Each row of a before or after table is a point. One or more steps were done to the points. Then noise was added and the rows were shuffled. The steps act on columns, c1 being the first. Write out the steps. A step turns or swaps two columns, mirrors them in a line or flattens them onto one, adds a multiple of one to another, or multiplies or shifts one. Angles are multiples of 10 degrees, from the lower column toward the higher: turns from -170 to 170, lines from 10 to 170 but not 90. Use the fewest steps. Two steps may share a column if one is a turn and the other turns, adds or multiplies; they go together, in the order done. Otherwise the lowest column goes first.

Before, 8 rows:
[[-0.3  8.7]
 [ 1.9 -3.2]
 [-0.1 -4.7]
 [ 1.0  1.9]
 [-7.4  1.1]
 [ 5.3 -5.2]
 [-1.5 -1.7]
 [ 3.9 -4.0]]
After, 8 rows:
[[ -2.0   4.2]
 [ -7.5   1.7]
 [ -4.4   3.3]
 [ -5.0  -2.1]
 [ -6.2   4.3]
 [ -6.4  -8.5]
 [ -0.8   4.8]
 [-13.5  -1.0]]
Steps: shift c1 by -6.0; multiply c2 by -1

Before (14 x 4):
[[ 3.6  5.4  8.5  6.0]
 [-0.8  3.6 10.4 -5.0]
 [ 0.1 -1.5 11.1 -2.9]
 [ 2.2  1.7  3.6 -4.1]
 [-8.3  6.1  3.8  0.9]
 [-3.1  1.2  3.6 -3.6]
 [ 3.2  5.3  0.0  0.3]
 [ 5.9 -4.1  6.6 -3.0]
 [ 3.0  2.5  0.6 -2.5]
 [ 1.6  4.2  4.5  3.7]
 [-8.1  1.9 -7.7 -0.1]
 [ 0.4 -2.3  3.3 -3.8]
 [ 1.1 -1.5  0.1  2.7]
 [-3.5  1.9  0.4  8.9]]
After:
[[  0.8  -2.7   3.1  -3.9]
 [  3.8   2.5   3.4  -4.4]
 [  2.5   3.9   4.3   3.3]
 [-10.5   2.2  -7.8   0.0]
 [-10.6   6.2   4.0   0.6]
 [ -0.1  -1.3  11.3  -3.3]
 [  1.1  -1.6   0.4   2.5]
 [ -0.6   3.5  10.1  -5.0]
 [  4.1   2.8   0.4  -2.7]
 [ -4.9   2.1   1.0   9.3]
 [  4.9   5.0   8.4   5.9]
 [  4.3   4.8   0.2   0.2]
 [  7.3  -4.5   7.3  -2.6]
 [ -4.7   1.2   3.6  -3.6]]
Steps: multiply c1 by 1.3

Before:
[[ -9.7  -2.3   3.1  -4.2  -4.9  -3.7]
 [ -7.2  -1.9  -3.2  -3.9  -2.1   4.9]
 [  0.1  -2.5   9.2  -1.1   2.3   7.0]
 [ -5.0  -4.3   6.3   1.0   3.5   0.1]
 [  6.0  -7.5   5.4   4.8  -2.8   2.4]
 [ -0.4  -1.7   4.6   1.6  -3.9   2.9]
 [ -1.8   0.7  -1.5   4.6   0.8   2.7]
 [  3.9  -5.5  -0.1   3.4   4.7   7.1]
 [ -5.7   3.0  -5.2 -10.2   0.2   0.3]]
After (9 x 6):
[[ -1.8   0.8  -1.5   0.6   4.7   2.7]
 [ -0.4  -1.6   4.5  -3.9   1.6   3.0]
 [ -5.8   3.0  -5.2   0.3 -10.0   0.0]
 [ -9.8  -2.3   3.0  -4.9  -4.2  -3.9]
 [ -5.0  -4.3   6.5   3.6   1.2   0.2]
 [  4.0  -5.4  -0.1   4.8   3.5   7.1]
 [ -7.3  -2.0  -3.4  -2.3  -4.0   5.0]
 [  0.0  -2.5   9.2   2.3  -0.9   7.1]
 [  6.0  -7.3   5.5  -2.7   4.8   2.5]]
Steps: swap c4 and c5
